Rows are points. The points of each table are mixes of a few directions, plus a little noise. How many directions does each table use, and how many do they share? Where both have some left over, give the other angles between the two spaces (their principal angles), to ten degrees, smallest first.

First:
[[ 1.8  0.7]
 [-4.8 -1.9]
 [ 8.8  3.4]
 [-2.3 -0.9]
 [-3.5 -1.4]]
Second:
[[-1.1  0.7]
 [-4.2  2.3]
 [-0.8  0.4]
 [-2.8  1.5]
 [ 9.1 -4.9]]
Directions: first 1, second 1, shared 0; angles 50

First (4 x 3):
[[ 2.2 -4.2  4.5]
 [ 5.5 -3.8 -3.9]
 [-4.4  4.0  1.3]
 [-3.3  4.0 -1.7]]
Second, 4 rows:
[[ 0.0 -0.2  0.1]
 [-0.7 -5.0  2.9]
 [ 1.2  9.2 -5.3]
 [-0.5 -4.0  2.3]]
Directions: first 2, second 1, shared 0; angles 30

First:
[[ -3.8   2.9   3.8]
 [  3.2  -1.4  -1.9]
 [  6.5   1.8   2.3]
 [-10.5  -3.7  -4.3]
 [ -1.9  -2.1  -2.9]
 [  1.0   1.1   1.4]
 [  5.4   1.3   1.6]]
Second, 6 rows:
[[ 3.7 -2.1 -2.9]
 [-6.2  3.5  4.8]
 [-5.6  3.2  4.3]
 [ 6.6 -3.7 -5.2]
 [ 1.8 -1.0 -1.4]
 [-0.4  0.2  0.3]]
Directions: first 2, second 1, shared 1

First:
[[  1.6   1.0   4.3   1.0]
 [  5.3   3.7   2.5   3.1]
 [ -0.6  -3.0  -4.5  -2.0]
 [-10.4  -0.3  -5.5  -1.8]
 [  4.2  -1.5   3.2  -0.2]]
Second:
[[ 0.8  1.1 -1.7  0.8]
 [-0.7 -0.7  1.3 -0.5]
 [ 4.2  5.7 -8.7  3.7]
 [ 0.0 -0.2  0.4 -0.1]
 [ 1.4  2.0 -3.1  1.2]
 [ 0.7  0.9 -1.4  0.6]
 [-6.0 -8.0 12.2 -5.2]
 [-0.5 -0.7  1.1 -0.5]]
Directions: first 3, second 1, shared 1

First:
[[ -1.5   3.1   5.1   0.6  -1.4  -4.6]
 [ -0.8   1.8  -0.2  -2.0  -0.3   2.9]
 [ -0.8   1.2   3.7   2.1  -0.6  -5.4]
 [ -1.9   3.2   3.6   2.0  -0.1  -4.5]
 [ -4.1   6.1  -9.9   2.6   7.3   8.9]
 [  2.7  -4.8  -1.1  -0.7  -1.0   0.2]
 [  2.0  -2.8   1.1  -2.9  -2.4   1.0]
 [  5.2 -10.0  -7.1   0.4   1.0   3.1]
 [ -0.8   2.2   4.8  -2.1  -2.6  -1.7]]
Second (8 x 6):
[[ 4.0 -1.0 -4.6 11.0 -1.2  1.3]
 [-5.0  4.7  0.7 -2.9  4.2  2.9]
 [-1.6 -1.5  5.2 -5.3  0.3 -3.1]
 [ 2.6 -0.9 -2.8  4.6 -1.4  0.5]
 [ 3.4 -2.6 -1.3  5.8 -1.9 -1.1]
 [ 2.8  0.3 -5.5  2.1 -2.4  2.2]
 [-2.2 -1.4  6.0 -5.4  0.9 -3.2]
 [-4.0  2.4  2.3 -9.9  1.4  0.5]]
Directions: first 3, second 3, shared 1; angles 40, 50

First, 7 rows:
[[ -3.2   0.1  -0.5   0.1  -0.5  -3.2   3.4  -0.5]
 [ -1.3  -1.2   0.2  -0.3   1.1   2.9  -2.2   0.0]
 [ -3.2   1.7  -4.5  -3.3   1.0  -4.4  -0.3  -1.7]
 [ 10.4   1.6   3.7   2.8  -2.6   1.7  -0.1   2.4]
 [ -3.9  -3.6   4.7   3.6  -0.5   3.0   3.7   0.8]
 [ 11.3   1.0   4.6   3.4  -2.6   3.0  -0.6   2.7]
 [-10.0   0.5  -8.0  -6.3   3.9  -3.2  -3.7  -3.4]]
Second:
[[  7.5   1.5   1.3  -1.0  -1.2   2.1  -5.2  -0.5]
 [ -9.9  -2.4  -1.6   2.5   2.2  -1.3   7.6   2.2]
 [ -2.8   1.3   2.7  -0.1  -5.6 -11.3   8.5  -4.3]
 [  0.2  -2.0   2.1   2.1   1.0   5.0  -0.8   1.8]
 [  0.8  -1.2   2.8  -2.8  -1.0   3.1  -7.0  -4.2]
 [ -1.7  -1.4  -1.8   3.3   3.4   4.2   2.5   5.3]
 [  3.3   1.9  -1.4   2.7  -0.2  -2.6   5.4   3.9]
 [  0.7  -1.4  -0.8  -1.5   3.0   7.5  -7.8   0.5]
 [ -2.2   2.0  -4.0  -5.9   0.3  -4.0  -4.9  -4.6]
 [  4.1   1.7   0.9   0.6  -2.1  -2.7   1.7   0.0]]
Directions: first 3, second 4, shared 3

First (8 x 9):
[[-13.7  -5.3   2.4   0.4   3.3  -7.3  -8.2  -3.7   1.9]
 [ -5.3  -1.7  -0.1   4.8   7.1  -4.8   5.8   1.4   8.1]
 [  4.3   1.2   0.0  -2.1  -2.5   3.2   0.3   1.0  -3.0]
 [  2.3  -1.8   6.5  -2.9   0.3  -1.5   2.3  -0.9  -9.4]
 [ -0.5  -0.2  -0.7  -0.8  -0.8   0.6  -1.5   0.3   0.3]
 [  4.2   1.7  -2.8  -2.3  -3.3   5.0  -1.0   2.2   0.1]
 [  4.8   4.2  -2.5   2.7  -3.2   1.6  -0.2  -2.9  -0.2]
 [  3.9   2.0  -2.7   0.4  -0.8   3.3   2.7   2.3   2.4]]
Second, 7 rows:
[[ 7.7  6.2 -4.6 -0.7 -5.3  8.9  8.1  5.1  3.9]
 [ 1.6  2.0  0.2  2.6  0.5 -0.6  5.1 -0.4  1.2]
 [-4.1 -0.8  4.3 -2.6 -2.7 -1.2 -1.1 -2.2 -5.4]
 [-3.0 -0.3  2.7 -2.7 -2.4  0.4  0.4 -0.1 -2.9]
 [ 6.7 -3.8 -3.4  4.3  8.9 -4.3 -6.4 -0.9  1.6]
 [-5.3  1.5 -0.9  0.0 -4.2  0.2 -3.6 -2.6  1.2]
 [-3.6 -4.8  1.7 -0.9  5.1 -3.4 -2.5  1.1  0.4]]
Directions: first 4, second 5, shared 4

First:
[[ -0.8   1.9  -3.8   2.1   0.3   0.7   5.6   1.6   1.8  -1.9   3.5]
 [ -0.4   0.4  -1.1   0.7   0.3   0.3   1.4   0.4   0.5  -0.6   0.8]
 [  0.3  -0.6   1.3  -0.8   0.1  -0.2  -2.1  -0.6  -0.8   0.6  -1.3]
 [  1.4  -3.5   6.5  -4.1  -0.6  -1.3  -9.3  -2.9  -3.3   3.3  -6.1]
 [ -1.3   3.2  -6.8   4.1   0.6   1.1   9.7   2.8   3.3  -3.3   6.2]
 [ -0.5   1.2  -2.4   1.3   0.0   0.5   3.5   0.8   1.3  -1.2   2.0]
 [  0.5  -1.2   2.3  -1.2  -0.3  -0.3  -3.2  -0.8  -1.0   1.0  -1.9]
 [  0.8  -2.0   3.8  -2.5  -0.3  -0.7  -5.7  -1.5  -1.9   2.0  -3.5]
 [  0.8  -2.2   4.0  -2.5  -0.2  -0.7  -5.9  -1.7  -2.1   1.9  -3.9]
 [ -2.6   5.7 -11.3   7.0   1.1   2.1  16.3   4.5   5.6  -5.5  10.3]
 [  1.6  -3.4   6.9  -4.4  -0.6  -1.3  -9.6  -2.7  -3.5   3.2  -6.5]]
Second, 9 rows:
[[ 2.7  3.7  7.2  4.2  2.2 -2.9  9.7  8.3 -0.2 -4.1  0.4]
 [ 1.1  0.9 -2.1  0.5 -4.5 -2.9  2.5  0.8 -0.8 -0.5  3.6]
 [ 3.8 -2.6  0.0 -3.5  4.9  1.7 -5.1 -5.1  2.6 -0.4 -9.1]
 [-2.7  1.7 -1.1  2.2 -4.4 -1.2  2.9  2.7 -2.0  0.5  6.8]
 [ 3.8  0.5 -4.9 -1.1 -7.7 -5.0  2.2 -1.5 -0.4 -1.1  3.1]
 [-1.0 -2.0 -7.2 -3.1 -5.6 -0.5 -5.3 -5.8 -0.7  2.8  2.8]
 [-4.5 -1.7  3.6 -0.2  8.2  6.2 -5.3 -0.6  1.2  2.3 -4.5]
 [-5.1 -2.0 -0.5 -1.2  3.3  5.3 -6.2 -2.9  0.0  3.5 -0.9]
 [ 1.5  1.5  5.4  2.3  3.6 -0.4  4.8  4.5  0.4 -2.8 -1.7]]
Directions: first 1, second 3, shared 0; angles 50

First:
[[  7.4  -5.2   2.0   4.5  -0.8  -2.3  -1.6  -2.7   2.7   1.9   2.9  -1.1]
 [ -5.7   7.2  -6.2  -5.6   0.3   5.7   2.1   2.4   3.7   0.9  -4.0   1.3]
 [ -8.5   3.0  -6.6  -3.6   1.7   6.9  -3.8   6.1  -1.4  -3.2  -1.1  -2.3]
 [  0.0  -4.0  11.2   0.6  -4.8  -6.9   3.4  -2.1  -9.2   0.5  -3.1  -0.1]
 [ -4.5  -2.8  -4.1   2.2   8.1   0.5   1.0 -10.5   7.4  -1.6   3.0   2.5]
 [  3.3  -1.3  -2.4   0.5  -2.2   2.4  -2.9   2.8   2.6   1.4   0.2  -2.0]
 [  1.8   4.6   3.6  -0.6  -0.2  -3.6   2.7   1.7  -4.3  -1.0   0.6   1.8]
 [  0.5  -0.8   1.8   0.4  -1.5  -0.3  -2.2   4.5  -4.5  -1.3   0.6  -2.2]
 [  5.7  -0.6   1.2   1.7  -0.7  -2.1   1.2  -2.2   2.7   2.1   0.9   1.2]]
Second:
[[ -1.8  -3.1   4.0   2.6   2.6  -4.0   0.2  -3.4  -4.2  -2.8   2.0   0.1]
 [  1.6   6.6   2.0   3.2   2.3  -0.5  -3.7   6.1  -3.1  -3.7 -11.1  -2.4]
 [ -1.5  -2.4  -3.8  -2.9  -1.5   3.2   2.3  -4.2   6.2   3.5   2.6   1.4]
 [ -2.1  -1.3   3.8   3.0   3.6  -3.2  -0.7  -2.4  -3.6  -3.5  -1.5  -0.3]
 [ -7.2  -2.7   2.4   4.4   7.7  -2.4   0.4 -10.5   1.3  -3.8  -7.4   0.6]
 [  2.2   1.3   0.4  -0.4  -1.8   0.1  -0.6   3.8  -1.9   0.2   1.2  -0.5]
 [ -1.9  -0.6  -1.5  -0.2   1.0   1.2   0.7  -3.3   3.3   0.7  -2.0   0.4]
 [  3.0  -4.0   2.5  -1.9  -3.5  -2.7   1.3   2.4  -5.4   0.7  13.0   0.9]
 [  5.0   1.8  -2.3  -3.5  -5.6   2.2   0.0   7.3  -0.3   3.2   5.0  -0.3]
 [  3.1   4.2  -7.1  -4.4  -5.0   6.7   0.0   4.7   7.5   5.6  -2.5   0.0]]
Directions: first 5, second 3, shared 2; angles 70

First:
[[  1.4  -7.0  -3.4   8.4 -12.3  -0.3  -0.7   3.1  10.2  -6.3   3.9  -6.6
   -5.5  -0.8]
 [ -1.3   6.1   3.1  -7.6  10.9   0.2   0.6  -2.7  -9.0   5.8  -3.5   5.9
    4.9   0.7]
 [  0.1  -0.5  -0.3   0.6  -0.9   0.1  -0.1   0.1   0.7  -0.4   0.2  -0.6
   -0.4  -0.1]
 [ -0.6   2.8   1.5  -3.7   5.2   0.0   0.2  -1.4  -4.4   2.6  -1.7   2.9
    2.3   0.4]
 [ -0.5   3.3   1.6  -4.0   5.7   0.1   0.3  -1.5  -4.8   3.0  -1.8   3.1
    2.7   0.3]
 [ -0.1   0.5   0.2  -0.4   0.7   0.0   0.1  -0.2  -0.6   0.4  -0.2   0.4
    0.4  -0.1]
 [  0.2  -0.9  -0.5   1.4  -2.0  -0.1   0.0   0.5   1.6  -1.1   0.7  -1.0
   -1.0  -0.1]
 [ -0.9   4.5   2.1  -5.6   8.1   0.2   0.4  -1.9  -6.8   4.2  -2.6   4.5
    3.7   0.4]
 [  0.4  -2.2  -1.0   2.7  -3.9  -0.1  -0.1   0.9   3.1  -2.1   1.1  -2.0
   -1.7  -0.3]
 [  1.3  -6.8  -3.3   8.4 -11.9  -0.3  -0.6   3.0   9.9  -6.3   3.8  -6.3
   -5.4  -0.8]]
Second (9 x 14):
[[-0.3 -3.4  0.2 -4.9  6.1  4.2 -3.7  1.8 -0.8  1.5  0.4  2.1  0.7 -5.1]
 [-2.2  9.3 -4.0  2.4  2.7  3.9 10.3 -4.7  3.4  7.8 12.2 -2.2  8.4 -2.3]
 [-0.2 -1.2  1.1 -1.3  0.4 -1.6 -3.5 -0.9 -0.3  2.7 -3.8  0.4 -3.3 -2.4]
 [ 1.0 -1.4  2.0  1.7 -4.7 -4.5 -2.9  0.2 -0.7 -2.7 -6.0 -0.1 -4.4  2.8]
 [ 0.2  1.1 -2.4  0.8 -0.9  1.8  5.7  0.5 -0.3 -1.7  2.4 -1.7  1.1  4.2]
 [-0.1 -3.0 -1.2 -4.9  5.7  4.1 -1.4  1.1 -0.6  2.6 -0.8  0.9 -1.9 -3.3]
 [ 0.8  1.6  3.3  6.4 -7.4 -5.1 -1.2  1.6  0.0 -7.4  1.3  0.4  4.6  4.0]
 [-0.4 -2.7 -1.3 -5.3  6.7  5.3 -0.9  1.2 -0.6  2.3  0.9  1.1  0.1 -3.9]
 [ 1.2 -0.1  3.0  4.8 -9.3 -8.5 -2.5 -0.1 -0.5 -4.7 -7.0 -1.3 -5.1  5.7]]
Directions: first 1, second 4, shared 0; angles 60
